Each row of a before or after table is a point. The points were changed in one or more steps. Then noise was added and the rows were shuffled. The steps act on columns, c1 being the first. What was done? A step turns or swaps two columns, mirrors them in a line or flattens them onto one, adds a multiple of one to another, or multiplies or shifts one. Angles are multiples of 10 degrees, from the lower column toward the higher: turns from -170 to 170, lines from 10 to 170 but not 90. Use the fewest steps. Two steps may share a column if one is a turn and the other turns, adds or multiplies; they go together, in the order done. Otherwise the lowest column goes first.

Before, 12 rows:
[[-74 -26  54]
 [ 14  55 -49]
 [-46  42   9]
 [-57 -67  61]
 [ -6 -40 -56]
 [-64  -8  19]
 [  3  23  25]
 [-73  33  39]
 [  3 -11  35]
 [ 51  12 -38]
 [-29 -51 -56]
 [ 10 -46  44]]
After, 12 rows:
[[-39  27 -52]
 [ 46 -33 -36]
 [-18  12  26]
 [ 50  10  41]
 [ -8  42  21]
 [-19 -29  46]
 [ -3  67 -56]
 [ 53  -7  77]
 [ 46  63  26]
 [ 57  54  61]
 [ 26 -14 -55]
 [ 21 -47  71]]
Steps: mirror c1 and c3 in the line at 100 degrees; shift c2 by 20

Before, 8 rows:
[[ 57  24 -85  54 -20 -12 -43  68]
 [ 63 -14  28  55 -30  66 -15 -24]
 [-32  28 -85  -8 -17  29  23   8]
 [ 60  34 -51  -5  13 -20  24  44]
 [ 61 -67 -40  25  66  -6 -31 -23]
 [ 33 -10 -45 -56 -13 -32  39  65]
 [ 24  26  28 -27 -19  71 -19  37]
 [-14 -17  20   2  15  74  30  24]]
After (8 x 8):
[[ 57  28 -10  -7  52 -23  25  41]
 [ 27 -11 -20 -24 -31  76  36  35]
 [ -8  30  42  -2 -10  76 -21  26]
 [ 64 -16 -30  55 -39  64 -17 -26]
 [ 57 -35 -99  51  70 -13  31  70]
 [ 32  34 -62 -56  38 -37 -11  66]
 [ 58 -44 104  25  53  -6 -60 -28]
 [-37  27 -91  -6  75  32  21   9]]
Steps: mirror c2 and c7 in the line at 40 degrees; turn c3 and c5 by -70 degrees; multiply c3 by 2
